Every row gives one point. The window is the flat piece filled in between its corners: a triangle in 3 columns, a solid with four corners in 4, and so on. A path goes straight from each point to the next, and from the last back to the first. After which points does the path pass through the window?

Window:
[[-28 -28  15]
 [  7  61 -37]
 [  2 -36  25]]
Path:
(1): [ -7  55 -17]
(2): [ -8  36 -43]
(3): [ -3 -16 -34]
(4): [-21   8  11]
(5): [-33  -2  46]
(6): [ -5 -56 -22]
(7): [  6 -43   0]
(8): [ -2 -21  32]
(9): [-10 -41  73]
(10): [-11 -72  15]
(11): [ -9 -10 -10]
(12): [-13  25  36]
Through the window after points: 3, 5, 7, 11

Window, 4 rows:
[[ 31 -54 -25   6]
 [-38  19 -36  14]
 [ 20 -50  34 -26]
 [ -9  42 -23   6]]
Path:
(1): [ 26 -40 -39 -32]
(2): [ 25 -49 -16  22]
(3): [ 16 -36  43  13]
(4): [ 17 -44  17 -36]
(5): [ -2  -5 -62  -7]
(6): [ -4  -2 -23  65]
(7): [ 27 -43  53  16]
(8): [ 13 -45  14 -43]
(9): [ -2  29 -44 -27]
(10): [-15  35   8  43]
(11): [ 19 -13  24  32]
(12): [ 14 -17 -18 -42]
Through the window after points: 1, 3, 7, 9

Window:
[[ 36  -2  11  -8  -9  32 -44  29]
 [-13   5 -26 -24  72 -25  76   0]
 [ 74  14  55  41 -26 -27 -46   0]
 [ 19  27 -45  33  27  16   3 -16]
 [-44  -7  39  17  -6  -6 -43   3]
 [-42  15 -51 -11 -13 -54  83   5]
 [ 13  69  90 -13  14  29 -41   8]
 [-30 -26  42  38 -40  33   9  -3]]
Path:
(1): [-10   5  -9 -21  11 -16  43 -22]
(2): [-15  16 -10   2  30 -18  40  24]
(3): [ 20  53  30  35  28  -4 -18  60]
(4): [ 18  36  24 -21  12  -3 -18 -16]
(5): [ 10  -8  -9 -10 -15   2  -3 -21]
(6): [ -1   3  -1  59  17 -16  13  65]
(7): [ -3  17  23  28 -15  11 -11  44]
(8): [  1  -6  22 -19 -25  10 -44 -53]
(9): [  3  33  69 -43  -5  16 -40 -48]
(10): [  4  52  64  12  15  18 -27  29]
(11): [  1  21  35  29 -17   9 -17  33]
(12): [ 18  14  31 -15 -25   1 -19 -49]
(13): [  0 -12   5 -33  -6   9   0 -55]
(14): [ 3 14 16 63 -1 -1 44 61]
(15): [  5  38   3  57  26  -5 -14  58]
(16): [ 22  29  10 -18   6  28  -8 -58]
Through the window after points: 1, 9, 15

Window:
[[ 19   3  23 -35 -24 -25 -53 -14  49 -31  16]
 [-24 -33  10 -25  -4 -30 -47  74  29  -5 -10]
 [-23   6 -62  30  14   2  40 -66  17  -5  11]
 [  0   5  18  41 -25 -48 -69   6   1  33 -13]
 [  2   2 -37 -38 -62 -35  42  36 -52  55  14]
 [-32  60  15 -19  30  -4 -20  94   3 -90 -13]
 [-66  37 -24 -17 -14  22  22  17  11  48   4]
 [-67  -8  19   0 -12  15   6  10 -44  18 -14]
 [ 22  26  65  34  63 -28 -12   1  60 -51  -9]
 [ 39  22 -58 -41  40   0  10 -54   0  13   0]
 [ -2  11  55  64  21  44 -41  50  39 -47 -10]]
Path:
(1): [  1  16  19  12  -1 -10 -26  29  37 -26 -27]
(2): [ -4  12  12   3  24 -14 -42  30  11 -21  40]
(3): [ -9  17 -14   7  23   2 -10 -13  -1   5  34]
(4): [ -2  22 -11 -12 -16  -6  17 -18  22 -11 -74]
(5): [  2  20  25 -12  -4  -1 -26  38  33 -28 -50]
(6): [ -9  22  39  14  26  -3 -44  48  -8 -14  51]
(7): [-10  27 -19 -22  17 -26 -11  22 -18   2  49]
(8): [  1  17 -16 -22  -9  -4  14  20  -5  -6 -27]
Through the window after points: 7

Window:
[[   8   55   36   27    1   16  -65  -39   -9  -14  -16   -5]
 [  35   -1   38   19   25  -33   37   21   29  -36  -37  -41]
 [ -49  -33   59  -10   -6  -17  -24   60   21  -47  -68   23]
 [  -4  -27  -39   14   17   44   14   -7  -13    0  -49  -25]
 [  32   19  -24   10  -54   -6  -40    0  -12   -3   74  -40]
 [  40  -43  -46   18  -12 -101    2  -51  -35   13  -14  -27]
 [  28   -2   40    2    5   67  -55   11   23   33  -48  -24]
 [ -15  -74   27   -4   48   72  -53    7  -16  -20   10  -35]
 [ -59    6   59   28   32   39  -39   19  -45   42  -43   16]
 [ -42   41  -38   24   37   45  -43    1   48   33   17  -39]
 [ -12   46  -30 -106    0  -38   57    9   16   45  -33    3]
 [  -4   23  -56   -9   25  -39  -39   70    1  -29   16   -8]]
Path:
(1): [  1  -8 -15  20  37  35  -7  -2  31   6  21  37]
(2): [-49  15  -1  -3   3  18 -49  20 -10   8 -53 -97]
(3): [-23  32   9 -22  12 -16 -21  30 -11 -20 -51 -99]
(4): [  9   8  -8  -8  18 -15  11  14  21   6  -6  10]
(5): [  4 -30 -18   3  15   9 -14 -12   9  11  21  45]
(6): [-13   5  -8  -5  -5   3 -57  -1 -37   7 -21 -76]
(7): [-30  21  11   5  -3  -4 -45  30  -8 -27 -41 -88]
(8): [ 10 -15  -1  23  34   8 -21  17   2   1   4  46]
(9): [  8 -16  23  12  23  38 -25   1  23   0  -3  46]
(10): [-21 -10  27  -6   4  17 -49  23 -18   0 -49 -72]
(11): [-15   7   8  19  10  13 -46   8 -15 -16 -28 -52]
(12): [ 12 -19  -7  27  25  12  -9   3  15   7  10  34]
(13): [-16  -9   1  11  20  16 -17  14  21  -5 -18   8]
(14): [-41   9  10  -7   0   8 -34  26   0  -4 -45 -58]
(15): [ 10  10 -36  -3 -11  -9 -28   2  -3 -18  -4 -65]
(16): [ 38 -10 -20   7   3   8   2  -8  17   0  17  29]
Through the window after points: 1, 3, 9, 13

Window, 14 rows:
[[ -45   12   38  -40    7   31  -62   16   14   19  -29  -30  -19  -13]
 [ -20   30  -13   18   15   11    0   79   66  -55   11   -8   12   25]
 [   3   72   25   13    4   49  -49  -28    2   27   -4  -22   20   -1]
 [   0  -16  -15   -4   52    5  -39  -52   -1   12  -29  -21  -26  -20]
 [ -12  -29  -30  -17  -17  -14   46  -31  -10   31   -9   37  -37   -3]
 [  12   16  -22  -29   -7   80  -99   77  -54   38   40 -106   20  -18]
 [  28  -15    2  -21   22  -42   16   -9  -58   43  -54   20   -7  -20]
 [ -39   12  -35   43  -20  -46    1   77   73   17   17  -25   10  -18]
 [  34    5  -28  -16  -37  -67   -4  -14   -3    4  -19   29  -66  -41]
 [  -7   -2  -65  -46  -12  -59   14  -51  -29   10  -62   35   12   -3]
 [  -1   14  -35  -28   19  -46   14   39   76   12   32   41   21   -9]
 [  -5   -2    3  -34    6  -65    5  -50  -39    9    5   -8   -7   15]
 [  36   11   28  -28  -17   41  -26  -22   18   11  -17  -71   34  -14]
 [   1   36  -36  -39   18  -53   52  -26   11   28  -38   -3  -50   -9]]
Path:
(1): [ -5 -15 -21 -28  -1 -25 -17  35  60  56 -20  -5 -24  72]
(2): [ 35  11 -21 -17  -5 -17 -15  -8   7  32 -23  -6  -5  24]
(3): [-10   5  -2  -4  -7 -10  25 -14  -2 -24  19 -27   3 -78]
(4): [-17  34  -6  -3  14  -1   5  30  10 -20   4  -2   8 -36]
(5): [  5  15  -2 -17 -13   2 -33  12  33  28 -18 -21  -5  43]
(6): [ 20  -9 -14 -15   5 -18 -36 -25   5  51 -38 -19 -41  45]
(7): [ -4  26  -4 -31  13   1   6 -14 -12  -2 -12  -2  10 -36]
(8): [-24  33 -17  20  -7 -16   0  21   1 -21   7 -21  11 -73]
Through the window after points: 8

Window (14 x 14):
[[-23 -37   2 -22   0 -16  25 -61  62   1  -5  69  35  -2]
 [ 12   8  39  14  20 -10 -70 -43 -14   3  52 -31 -15  37]
 [ 37 -20  20 -84  -2 -32  20  31 -16 -48  -6 -22 -38  23]
 [  3  32 -55  -3 -14  21  19 -45  42  15 -39 -18 -24 -30]
 [  0  23 -42  46  57  -7  55   9 -15 -86 -34  19 -55 -16]
 [ 59  17  -1 -11  22  21  14  11  -5 -29 -77  -5 -49 -10]
 [ -8  24  13  32   1  15  16  18   4  33  72  34 -61  26]
 [-40  44 -20  39 -61 -35  15 -34  46  24 -22  20 -25   4]
 [ 34  21  53  -5   8  36 -19  18   9  -7  32 -30  18  29]
 [-27   0  -1 -50   7 -37 -12  -3 -33 -23 -20  29   9  14]
 [ 21   3 -39  -5 -41  14 -59 -62  -4 -89   5 -12 -21  37]
 [ 36 -91 -30  -2 -66   1  -9 -35 -44  19 -27 -51  -6  17]
 [ 16  26  17  -8 -26 -45  35 -50 -68  19  24  28   9 -13]
 [-35 -25  30  23   0  39  47 -25 -31  58 -23 -36 -71  10]]
Path:
(1): [  4  -8 -11 -16  19  -4  19 -26  -2  39 -32 -10   1  73]
(2): [ 22  10 -26  -3   5 -18  14 -31 -11 -16  -6  15 -17  57]
(3): [ 11  -8  27  -5 -43   2 -25  15   3 -11  13 -11  -1 -63]
(4): [ -6  -6  21  -4   1  -5   2  -7 -16 -31  -7   0 -39 -40]
(5): [ 27  11 -40  -1  17   1  33 -20   2  -1 -11 -22 -25  90]
(6): [ 38  20 -13  -9  34 -14  26 -28   9  33 -10 -13  -6  74]
(7): [-14  -1  24   0 -21   6   5  18  -9 -32 -13  11 -39 -47]
(8): [  6   2  36  -2 -53  18 -13 -23  15   2  21  -1 -23 -41]
Through the window after points: 4

Window, 14 rows:
[[ 25 -63  25  13   4  15 -11 -39  39  62  17  36 -14 -48]
 [ 21  66 -42  11 -24 -31 -20 -21 -46 -43  33 -27  63  33]
 [  3   6  17  25 -70 -25   8  36 -14 -69  30   6  54  26]
 [-36   6   0 -35   9 -37  20 -36  17 -12 -46  22  -7  21]
 [  8  60  12  18   4 -57  22  36   3  -8  87   2  48  -9]
 [ -6 -21  -5  39  10 -13 -12  16  54  78 -13  -8 -51  27]
 [ 30 -38  21 -22  18  55  42  17  18  84 -36  13 -44 -14]
 [ 45  39 -53  10 -11 -40  -7  38  17 -78  54  10  21 -15]
 [  6  16 -20  55  17 -38  19  16 -60 -81  47  32  40  39]
 [ -1 -26  45 -18  44  21 -54  25  23  41 -19  11 -20  -9]
 [-31 -21 -39   8   7 -37   6  22 -19   4 -45   1  57 -12]
 [-42 -48 -19 -26  20   2  19 -13   3 -22   8 -49  12  12]
 [ 41 -29  38  17  44 -13  14 -14  51  28 -45 -32   2  -7]
 [ 12 -17  12  12  38  65   2  -4  94  55   0  32  21   0]]
Path:
(1): [ 59 -48 -30 -12  38 -34 -15  -4  52  24  29  21  25  58]
(2): [ 25 -60  35 -46  35 -43   7  23  18   9  15  20  40  45]
(3): [-10  18  -4  32   5  -5  16  11  23   5  23   5  -2 -31]
(4): [-25  12  17  39   3  22   3  10  14   9   2  -2   7 -32]
(5): [ 37  -8   6 -24  19 -47  -3  16   9  13  35  13  23  20]
(6): [ 11 -38  -6 -23  11 -25  23   4   9  -4   1   9  26  52]
(7): [-12  23  -4  23  12  -1   1  19  18  -9  -1 -17  13   0]
(8): [-27  41  18  26  -5  30  14  23  21  -5   8  -1   8 -46]
Through the window after points: 4, 8

Window (14 x 14):
[[-114  -19  -44  -15   86   31  -54  -13   16  -51  -39   -3   -2  -11]
 [   0  -10  -80   -1   56   30  -42   35   21  -66  -21  -17   -5   -2]
 [  13   63  -60   -7   -1  -61   14  -65  -73   16  -30  -37    3   55]
 [ -11   28   -6    8   16  -42   16    6  -27   -7  -20   11   -8  -59]
 [   3   64   -1   11  -54  -28   36   36   -3   -1   23   18   -9   36]
 [   0  -11    8  -19   46  -14  -51   -7   66  -70    1  -29   17   -2]
 [ -24   12  -58  -56  -28  -10   24  -17    1   15  -20   -8  -28  -28]
 [  -6   -5   21  -31  -46  -16  -33   28  -64   30   14  -75    5  -39]
 [  68  -14  -29   56  -38  -10   12  -17   -7   30  -50   12   59   73]
 [  -5   45    5  -48    2    2   34   -3  -41  -19   44  -15   44  -25]
 [  -3  -36  -15  -54   26    6  -24   34   17 -104  -26   52  -29   20]
 [  48   53   15   21  -34   18   15  -35  -38   28   17    3  -21   12]
 [  -1    2   14   21   37  -24   74   -5   -9  -10   82    5  -23   19]
 [  66   59   19  -26   37  -36   26    2  -25   60   -6  -22   21   65]]
Path:
(1): [ -7  15 -30 -14 -16  -9  54 -18 -23   8 -40 -75   4  12]
(2): [ 17  26 -24  -3   3 -29  57   6 -16 -18 -68 -40  12  13]
(3): [-28   6 -14 -28  18 -14 -31   9  -5  -6  31  14  -9  -7]
(4): [  3  32  -6  -1  -2  -6 -10  -8 -14  12  48  37 -13  22]
(5): [ 10  29  -1  14 -23 -30  77  33  -3 -31 -17 -48   0  13]
(6): [  3  10  -4 -17  19   2  23   0  20 -38  -6 -14  -8  17]
(7): [ -6  -7 -15   6  11 -35 -57  -7 -19  -7  34  23  10  -9]
(8): [ -5 -23 -23 -39  24 -29 -58  15  -9 -19  25  28  -3 -11]
(9): [ 14  23  -3  -4  11  33  41   4  21 -76 -53 -21 -13  36]
(10): [ -3  23 -18 -10  -5 -11  22   2  -7 -31 -16 -32   3 -18]
(11): [ -2  18 -14 -28  20 -11  -3  -5 -17   1  17  15  14  -8]
(12): [ 15  15 -19  -3  -4 -20 -15  -3 -20  -6  -2  20   9  20]
Through the window after points: 4, 6, 8, 10, 12

Window:
[[-55  23 -36  41  41 -10  21  69  21  22  60 -12  38  20]
 [ -1  19 -21 -10 -87  28 -55 -36 -23 -25 -30 -23 -25  61]
 [-10  19 -12  15 -25  52  30 -25   6  -3 -60  73 -30 -13]
 [ 11 -70 -42 -14  25  -5   4   5   3  -9  19 -24 -22  26]
 [ 38 -57  24  13 -30  20 -24 -28 -30  30  43  -7 -39  28]
 [ -7  41 -32  73  -4 -19  28  15 -16 -45 -20  54  -1 -19]
 [ 23 -12  12 -29  43   9  -2 -28 -34   3  34 -17 -55  51]
 [ 14  45 -38  30 -14 -22  81  33  17   9   4  15  22   2]
 [ 42   3 -12  -9 -41  54 -51 -48   8 -19   7 -58 -60 -16]
 [-41  27  -7  44   2 -31  63 -11  50 -31  42  14  55 -13]
 [ 15   7 -23  18  63 -24  10  32  19  14  40   5  85  16]
 [ -7 -27   7  -9  45 -58  -3   3   5  46  21 -33  -6 -13]
 [ -6   2 -45 -14 -46  47 -16 -57 -59  -8   3 -48 -10 -15]
 [ 20 -63  63 -34  41  -6  15  36 -16  -2  37 -46  -4  -9]]
Path:
(1): [-23   5   6  42  37  38  49  -9  10  20   2 -56  32  12]
(2): [  7 -11 -25  -5  14 -32   0  23   4   0  39  23 -13  -4]
(3): [ 20  -5 -28 -55 -27 -18 -44  22 -23  22  46  23 -32  -9]
(4): [ -8 -12   9  40   7   1  12 -33   6   0 -17 -49   7  32]
(5): [-10  -2 -10  24  19  19   9  -4  -2  22  16 -57  13  16]
(6): [ -3  -5 -15 -28 -42 -18 -20  15 -21 -32  24  40 -25   7]
(7): [  0  15 -33 -33 -42  22 -23 -26 -18 -24  -9  59 -12  -7]
(8): [  4 -22  17  60   7  23  35  -4  11  24 -15 -47 -27  39]
Through the window after points: 3, 5, 7
